Each row is a point. To make a cloud, some directions were put in groups of two or more. Within a group, all points are equally far from the middle, so they leave a hole (a ring in 2 directions, a hollow ball in 3). The other directions are filled evenly. Then the cloud was stretched, turned, moved and blurred a little. How many holes are there, and how many directions does each take, smallest first?

Cloud:
array([[-0.017,  0.049],
       [-0.014, -0.039],
       [-0.056,  0.006],
       [ 0.070,  0.019],
       [-0.012,  0.047],
       [ 0.005,  0.021],
       [ 0.002,  0.026],
       [-0.016,  0.042],
       [ 0.076,  0.062],
       [ 0.060, -0.038],
       [ 0.035,  0.052],
       [-0.019, -0.047],
       [ 0.068, -0.010],
       [ 0.019, -0.043]])
Holes: 0

Cloud:
array([[-0.034, -0.034, -0.034],
       [-0.001,  0.031,  0.000],
       [-0.052,  0.010, -0.053],
       [ 0.034,  0.004,  0.021],
       [-0.044,  0.056,  0.028],
       [-0.013, -0.044, -0.067],
       [ 0.009, -0.050, -0.056],
       [ 0.002, -0.063, -0.015],
       [-0.051, -0.051, -0.040],
       [ 0.008, -0.034,  0.023],
       [-0.008, -0.047, -0.014],
       [ 0.019,  0.045, -0.023],
       [-0.048, -0.025,  0.000],
       [-0.024, -0.081,  0.008],
       [-0.068,  0.028, -0.048],
       [-0.028, -0.015, -0.036],
       [-0.094, -0.024,  0.005],
       [-0.074, -0.004, -0.068],
       [ 0.046,  0.040, -0.058]])
Holes: 0

Cloud:
array([[ 0.069,  0.037,  0.040,  0.009],
       [ 0.018, -0.075, -0.016,  0.056],
       [ 0.064, -0.036,  0.015,  0.070],
       [-0.013,  0.044, -0.067, -0.024],
       [ 0.009, -0.048, -0.038, -0.011],
       [-0.009, -0.062,  0.036,  0.065],
       [-0.037, -0.015, -0.070,  0.003],
       [-0.001,  0.008,  0.081,  0.003],
       [-0.022, -0.012, -0.069,  0.022],
       [ 0.065,  0.036,  0.034, -0.013],
       [-0.058,  0.044, -0.022, -0.041],
       [ 0.011,  0.074, -0.010, -0.051],
       [-0.028, -0.030, -0.065,  0.023],
       [ 0.018,  0.005,  0.061,  0.052],
       [ 0.045, -0.004, -0.033, -0.026],
       [-0.030,  0.046,  0.037,  0.001],
       [ 0.003,  0.064, -0.026,  0.010],
       [ 0.062, -0.013, -0.043,  0.013],
       [-0.005,  0.032,  0.059,  0.018],
       [ 0.012, -0.024,  0.007, -0.044],
       [ 0.078,  0.035,  0.016,  0.020],
       [-0.070,  0.002,  0.013, -0.045],
       [ 0.045,  0.004,  0.005,  0.070],
       [-0.018,  0.056,  0.046, -0.023],
       [-0.054, -0.061,  0.009,  0.034],
       [ 0.000,  0.031, -0.011, -0.067],
       [-0.009,  0.070,  0.001, -0.004],
       [-0.021,  0.027,  0.022, -0.067],
       [ 0.040, -0.032,  0.019,  0.080],
       [-0.040,  0.058, -0.030, -0.043]])
Holes: 1 (4)
